Each wall is flat, endless, passes through zero and stands at right angles to its row. A trip goes straight from one point to another. List the walls that it crosses, first one first.
In the rows, zero is written as 128.

Walls:
(1): [135 156 119]
(2): [114 187  93]
(3): [149  93  80]
(4): [163  80 140]
(5): [108 153 126]
(6): [141 147 102]
(7): [142 165 142]
(8): [105 118 149]
Trips:
[131 105 103] to [118 109 160] -> 6, 8, 3
[146 167 152] to [109 147 102] -> 3
[163 176 176] to [104 161 124] -> 8

Walls:
(1): [137 127 113 165 124 172 140  89  96 112 155  96]
(2): [150  93 181 125 181 144 115 142 164 122 115  64]
(3): [154 195 101 153 154 113 141  92  73 155 151 118]
(4): [118 100 126 152 158 137 141 115 134 115 140 159]
(5): [172  98 113 101 106 143  81 123 150 124 202 150]
(6): [120 111 126 148 111 102 134 106 127 147 162 129]
(7): [144 167 114 150 136 158 145  81 161 133  49 103]
(8): [110 104  98 144 123 111 110  75 129 110 140 162]
(9): [126  98 131 125 100 144 113  86 137 134 156 158]
(10): [128 119 163 103 180 101 133 113 125 158  89 100]
Trips:
[174 118  58 158 159 134 135 144 129 189 170 147] to [ 74 123  76 130  80 118 117 116  99 173 122 194] -> 1
[131 114 109 124 126 137 108 114  99 102 141 150] to [ 94 169 144 116 137 108 127 113 122 143 154 166] -> 1, 5, 10
[124 150 186 155 123 125 158 137 130 170 121 123] to [ 89 144 149 131  91 152 119 146  94 108  91 125] -> 6, 3, 2, 10, 1

Walls:
(1): [121 128 181 119 141 135  96 143 100 123 108 129 195 134 159 111 134 125
 131 128  95 198 154 176 184 151 151 164 146 114 148 169]
(2): [139 138 158 162 139 115 101 168 111 133 169 144  89  84 110 106  74  78
 133 114 142 159  78 113  65 123 155 125  59 131 142 103]
(3): [146 143 101 123 115 141 129  73 121 130 121 104 143 160 150 110 143 107
 114 147 162 153 140 127 149  78  79 113 185 126 117 123]
(4): [169 194 147 172  89 178 159 118  90 105 126 121 205  84 111 128 143 168
  86 173 122 101 136 131 143 142 153 160 144 118  86 123]
(5): [124 161 144 155  99 134 199 154 155  64 108 131 109 122 101 162 122 116
 152  96 166 101 119 111 161 113 108 151  73 109 163 136]
(6): [116 118 143 146 145 188 134 162 143 161 163 144 136 179  96 154 144 127
 140 142 128 156 148 120  93 115 109  97 157 105 175 117]
(7): [113 131 171 143 110 121 139 155  89 145 106 151 129  99 155 118 137 174
  87 110  93 120 113 133 107 118 149  84 128 177  47 130]
Trips:
[116 117 151 105 106 123 134 105  47 126 117 129 159  81 159  95 143 163
 112  65  65 131 130 198 109 135 115 108 124 139  66 120] to [157 149 125 101 173 141  89 130 125 133 131 148 135 210 157 188 146  73
 149 107 151 146 127 157 115  62 137 132 146 171 111 135] -> 3, 4, 6, 7
[138 105 173 115 130 109 150 153  89 111 129  80  96 176 118 134 179  81
 183 134 133 114 108  53 151 167 101  77 142 192 122 186] to [128 106 130  99 156 122  86 133 133 126 143 155 144 106 108 108 116 166
 159 119 125 141 114 135 101  76 116 115 120 129 104 124] -> 2, 5, 3
[141 119  94 119 100 111 146 156 152 131  60 104  96 134 152 156 106 102
 143 133 160 155 117 124 126 173 106 138 144  85 142 129] to [102 121  93 102 142 148 117  96 140 118 108 109 191 138 171 144 120 115
 129  85 160 150 149  81  97 147 119 112  89  99 103 108] -> 5
[148 150 182 150 150 113 100 133 151 150 110  96 147 114 150 178  96  47
 149 122 125 132 145 157 162 109 157 135 110 161 119 128] to [ 99  96  84 189 157 154 151 129 106 130 164 140 135 121 106  69 141  83
  94 138 132 154 173  75 111 126 172 117 129  99 180 114] -> 6, 5, 3, 1
[145 117  95 201 126 123 165 150 135 142 142 132 132 125 107 153  54 115
 152 164 196 108 165 104 124 149 137 112 191 138 140  90] to [ 95 111 174 139 115 125 137 113 117 156 131 141 111 169 124 152 127 101
 161  97 123 122 143  93 115 124 102 120 107 159 166 141] -> 4, 3
[133 145 151 190 123 142  81 116 165 134 141 167 144 134 127 129  96 165
  72 161 133 111 130 136 202 166 103  68 127 164  89 130] to [145 142  88  98 133 122  76 129 136 137 152 163 161 117 126  79  72 102
 140 143 131 163  99 101 130 112 140 157 134  79 150 172] -> 2, 7, 4
